Rows are points. Each copy is the shape, with its points in the same order, stretched, turned, moved and blurred by noise. Say if it was mirrored as well.

Shape (6 x 2):
[[-1.01  0.49]
 [-0.83  2.99]
 [-1.49  0.54]
 [ 0.55 -1.11]
 [ 0.17 -0.50]
 [ 1.76 -0.20]]
Copy 1 (6 x 2):
[[ 0.89  1.01]
 [ 3.63 -0.01]
 [ 1.10  1.45]
 [-1.65 -0.30]
 [-0.92 -0.09]
 [-0.81 -2.02]]
Copy 1 is: only turned
Copy 2 (6 x 2):
[[ 1.20  0.25]
 [ 1.59  2.16]
 [ 1.69  0.17]
 [-0.79 -0.75]
 [-0.29 -0.33]
 [-1.87  0.07]]
Copy 2 is: mirrored

Shape (8 x 3):
[[-0.41 -0.19  3.21]
 [ 1.14  0.45  0.67]
 [-0.16  1.51 -1.65]
 [ 0.21  0.72 -2.10]
 [ 0.90 -0.16  0.87]
 [ 0.70 -0.40  0.88]
 [-0.89 -1.50 -1.15]
 [ 0.57 -0.57 -0.40]]
Copy 1 (8 x 3):
[[-0.86 -1.55  4.21]
 [-0.28 -2.62  0.16]
 [ 1.76 -0.45 -2.70]
 [ 1.47 -0.43 -3.30]
 [-0.68 -1.71  0.52]
 [-0.83 -1.24  0.84]
 [-0.56  2.25 -1.01]
 [-0.50 -0.95 -0.62]]
Copy 1 is: only turned
Copy 2 (8 x 3):
[[-0.19  0.52  2.81]
 [ 0.79  0.59  0.51]
 [-1.65  0.15 -1.12]
 [-0.94 -0.62 -0.99]
 [ 0.60  0.19  1.00]
 [ 0.46  0.07  0.83]
 [-0.83 -1.86  0.53]
 [ 0.34 -0.84  0.13]]
Copy 2 is: only turned
Copy 3 (8 x 3):
[[-0.84 -0.96  2.63]
 [ 0.10  1.02  1.04]
 [ 2.13  0.98 -1.44]
 [ 1.36  0.84 -2.00]
 [-0.43  0.39  1.08]
 [-0.82  0.30  0.97]
 [-0.59 -0.84 -1.86]
 [-0.30  0.46 -0.36]]
Copy 3 is: mirrored
Copy 4 (8 x 3):
[[-1.91  3.61  1.69]
 [ 0.76  1.15  0.16]
 [ 1.18 -2.26  1.00]
 [ 1.17 -2.80 -0.25]
 [ 0.25  1.09 -0.43]
 [ 0.03  1.18 -0.31]
 [-1.76 -1.89 -1.52]
 [-0.18 -0.66 -1.11]]
Copy 4 is: mirrored

Shape (12 x 6):
[[ 1.66  2.23 -0.73  1.10 -0.76  1.17]
 [ 0.22  0.97  1.90 -0.68 -0.52  0.37]
 [ 1.63 -0.41  0.98  0.44  0.59  2.96]
 [-0.54 -0.78  0.09 -1.73  1.67  2.84]
 [-1.63 -1.30  0.57 -1.08 -0.46  2.11]
 [-1.20 -0.31  0.17 -0.47  1.24  1.26]
 [-1.29 -0.02  0.96 -0.22  1.35  0.13]
 [ 0.65  0.04  0.96  1.49  0.23  0.79]
 [ 0.87 -1.50 -0.93 -2.21 -0.18  0.38]
 [ 0.69  0.23  0.80  1.49 -1.19  1.05]
 [-1.31  0.01 -2.07  0.82  0.70  1.85]
 [ 0.30 -0.52  3.45 -1.64 -1.01 -0.89]]
Copy 1 (12 x 6):
[[ 2.38 -0.26 -0.10 -3.56 -1.47  1.33]
 [-1.10  0.96  0.95 -0.95 -0.43  1.75]
 [ 0.94  2.94  1.11 -2.00  0.00 -0.87]
 [-1.99  2.42 -1.33 -1.30  0.83 -2.28]
 [-2.04  1.21 -0.38 -0.12 -1.39 -2.07]
 [-0.95  1.48 -1.62  0.00 -0.10 -0.87]
 [-1.03  1.38 -1.38  0.92  0.06  0.57]
 [ 1.72  1.56  0.39 -0.27 -0.83  0.82]
 [-0.88 -1.66  0.24 -0.54  1.26 -2.36]
 [ 1.72  0.83  1.13 -0.99 -1.96  0.65]
 [ 1.03  0.22 -3.05 -1.13 -1.71 -1.85]
 [-2.37  0.56  2.85  1.15  0.45  1.83]]
Copy 1 is: mirrored
Copy 2 (12 x 6):
[[ 0.32  0.93 -1.77  0.50 -0.17  1.76]
 [ 0.64 -0.64  1.35  1.41 -0.33  1.33]
 [ 0.87 -0.63 -0.89  1.96 -2.71 -0.29]
 [-0.61 -1.60  0.99  0.27 -3.09 -0.55]
 [-1.44 -2.31  0.95  1.12 -1.70 -0.35]
 [-0.81 -0.42  1.20  0.03 -1.34 -0.48]
 [-0.38  0.20  1.94  0.15 -0.68 -0.49]
 [ 0.53  0.79 -0.20  1.71 -0.46 -0.39]
 [ 0.92 -2.34 -0.51 -0.89 -0.32 -0.72]
 [ 0.21 -0.03 -0.75  2.00 -0.12  0.37]
 [-2.17  0.43 -0.54 -0.81 -1.11 -0.46]
 [ 1.80 -2.05  2.20  2.09  0.36  0.74]]
Copy 2 is: mirrored
